Each row of a before or after table is a point. The points were changed in one or more steps. Then noise was added and the rows were shuffled. The steps act on columns, c1 being the first. What was done? A step turns or swaps two columns, mirrors them in a line or flattens them onto one, adds a multiple of one to another, or multiplies or shifts one. Angles are multiples of 10 degrees, from the lower column toward the higher: turns from -170 to 170, lines from 10 to 170 but not 90. Use the fewest steps. Two steps may share a column if one is a turn and the other turns, adds or multiplies; they go together, in the order done. Otherwise the lowest column goes first.
In the rows, zero is written as 100.

Before (9 x 2):
96, 89
97, 70
49, 132
81, 104
82, 83
119, 40
41, 85
75, 75
191, 127
After (9 x 2):
98, 43
114, 192
143, 54
78, 73
66, 90
106, 80
41, 112
90, 94
88, 77
Steps: mirror c1 and c2 in the line at 50 degrees

Before (14 x 3):
91, 137, 108
72, 78, 55
71, 68, 123
113, 73, 75
105, 60, 58
112, 62, 111
79, 71, 101
116, 140, 88
121, 101, 134
112, 64, 103
108, 75, 80
15, 74, 58
85, 124, 105
88, 67, 59
After (14 x 3):
88, 130, 83
139, 141, 84
81, 99, 135
89, 62, 96
102, 137, 111
125, 122, 54
131, 132, 68
87, 75, 88
67, 133, 87
94, 124, 6
121, 125, 97
96, 139, 116
118, 61, 108
128, 129, 98
Steps: turn c1 and c3 by 60 degrees; multiply c2 by -1

Before (11 x 6):
101, 27, 28, 116, 101, 103
120, 118, 100, 72, 89, 51
94, 99, 100, 110, 124, 99
144, 96, 93, 42, 76, 109
37, 77, 168, 125, 42, 96
138, 94, 121, 76, 61, 76
60, 118, 135, 105, 21, 107
78, 90, 118, 118, 47, 120
58, 41, 88, 44, 105, 125
54, 58, 60, 89, 112, 135
112, 103, 92, 73, 95, 52
After (11 x 6):
51, 93, 82, 75, 81, 74
65, 90, 80, 122, 139, 118
63, 68, 28, 123, 177, 91
63, 93, 107, 46, 68, 108
120, 22, 113, 46, 142, 120
92, 7, 174, 118, 96, 102
82, 117, 103, 74, 82, 51
123, 102, 97, 106, 100, 100
40, 127, 64, 107, 164, 106
90, 109, 107, 70, 93, 51
126, 43, 138, 91, 141, 134
Steps: turn c1 and c5 by -110 degrees; multiply c2 by 1.3; multiply c3 by -1

Before (10 x 8):
140, 142, 112, 131, 113, 195, 74, 81
19, 43, 95, 135, 89, 110, 131, 118
133, 62, 137, 84, 78, 89, 84, 130
103, 65, 93, 148, 77, 95, 115, 94
137, 82, 115, 41, 58, 114, 92, 102
68, 90, 70, 83, 55, 84, 98, 145
60, 47, 114, 126, 60, 75, 118, 162
56, 60, 45, 153, 132, 144, 98, 124
125, 95, 139, 66, 64, 95, 40, 84
71, 77, 108, 108, 107, 66, 127, 127
After (10 x 8):
196, 61, 98, 76, 108, 143, 67, 57
108, 111, 117, 80, 59, 143, 153, 119
139, 143, 83, 107, 144, 54, 45, 142
66, 136, 97, 126, 107, 72, 97, 116
94, 109, 106, 124, 83, 102, 54, 142
94, 90, 120, 35, 53, 123, 123, 115
109, 144, 101, 142, 95, 18, 75, 160
83, 145, 113, 95, 70, 70, 114, 99
88, 143, 112, 82, 71, 134, 112, 133
76, 186, 112, 124, 60, 58, 77, 147
Steps: swap c1 and c6; multiply c2 by 1.3; turn c2 and c8 by -110 degrees; flatten c3 and c5 onto the line at 110 degrees; turn c4 and c7 by -80 degrees
